Each row is a point. The last column is the point's height on a tilted bowl or saddle (a function of degree 2), plus a little noise. Count its main directions that bend up, bend down and stay straight.

Points (17 x 4):
[[  8.2 -17.8   1.4  13.9]
 [ 16.1  21.5   2.8   4.1]
 [ 23.7  -1.2 -12.0  12.2]
 [ -9.6 -26.1   3.8  23.6]
 [  2.2  25.6 -16.6  -2.3]
 [ -4.1  -2.1   9.9   4.1]
 [  1.4 -14.5  -9.6   8.3]
 [ -0.2  29.8   2.3 -16.3]
 [ -8.8  17.7   1.6 -17.0]
 [-11.5  -7.2 -23.9 -17.5]
 [  0.8 -20.4   5.2  18.3]
 [ -1.9 -25.9   4.3  22.3]
 [ 20.3 -10.7  -9.2   8.7]
 [  7.5 -11.5   1.9  12.1]
 [ -2.1  -4.3   3.9   7.1]
 [ 22.1   6.8  20.6 -12.0]
 [ 19.7   5.7  22.9 -13.6]]
Directions: 1 up, 2 down, 0 straight

Points (25 x 5):
[[ -0.8   1.7  15.7  -1.5   1.4]
 [ 26.0   4.5  18.0  13.3   8.5]
 [ -0.2   3.1 -24.6  19.2 -11.6]
 [-17.8 -14.9  -2.8  -8.0 -15.0]
 [  1.0 -28.2  11.1   3.3  -3.7]
 [ -6.9  -3.4   5.4   7.2  -0.8]
 [ -2.7   2.5  28.8  10.8  -0.3]
 [-15.1   9.6  -6.5   0.9 -10.8]
 [ -5.3  10.2 -18.8   8.3  -9.6]
 [ 19.7  -4.6 -10.8  -8.0   0.2]
 [-14.4  -8.0   8.4  10.7  -5.8]
 [-12.0 -13.5  21.3 -13.6 -13.3]
 [-26.0  -7.8  23.5 -23.2 -31.3]
 [ 14.0   5.7   6.4  -2.2   5.8]
 [ -5.0  -7.5 -14.2   4.1  -6.0]
 [-27.4  21.9  -8.4  -9.0 -27.8]
 [  6.7  10.2   4.3 -11.2   0.3]
 [-15.4  13.2  -7.8   6.6 -12.0]
 [ 12.5   1.8   7.4  19.0   5.0]
 [-16.0  12.6  -5.0  -3.2 -12.2]
 [ 14.1   5.6  18.0   6.0   7.3]
 [ 15.7  -5.4  22.1  22.6   5.6]
 [ -6.8  -0.3  24.0  -8.4  -5.5]
 [ -4.3  -7.6   5.7 -11.1  -4.7]
 [-12.5  24.6   9.0 -46.1 -41.3]]
Directions: 0 up, 4 down, 0 straight

Points:
[[  4.7  15.6 -15.1 -20.3 -18.2]
 [ -0.7  -8.0 -17.4  15.0   0.2]
 [ -7.7  -5.2  11.0   0.0  -3.6]
 [  0.5  -2.5  13.3 -19.1 -11.4]
 [ 17.9  12.4  -9.0  -8.3 -19.9]
 [  4.6 -21.4 -16.7   6.6   3.0]
 [ 22.7   3.3   2.5   9.8  -0.4]
 [  7.2   0.2 -16.7 -11.0 -18.6]
 [  9.3  -0.9  -8.9  13.2  -4.0]
 [  4.7 -14.0  12.7 -10.6  -3.4]
 [ 24.8   0.2  -9.2  -9.3 -26.7]
 [ 17.6   5.2  -6.3   7.5  -7.7]
 [ 16.2  37.2 -17.1 -15.3  -7.2]
 [  6.6 -12.4  -6.8  15.1   1.6]
 [ 16.3  -3.1 -14.1 -34.5 -45.6]
 [  2.9  24.0 -17.4  -3.5  -2.0]
 [-20.8  15.2  10.3   2.6  -1.6]
 [-10.6 -10.3 -24.5  -9.1   4.2]
 [ 11.7  -5.5   9.4  11.5   3.3]
 [  2.8 -27.8   1.1 -26.5  -0.9]
 [-20.3 -25.0   6.3 -15.2  14.8]
 [  2.7  16.1 -13.2  -0.3  -5.4]
 [ -1.2  10.5  20.1  -2.8  -3.8]]
Directions: 2 up, 1 down, 1 straight
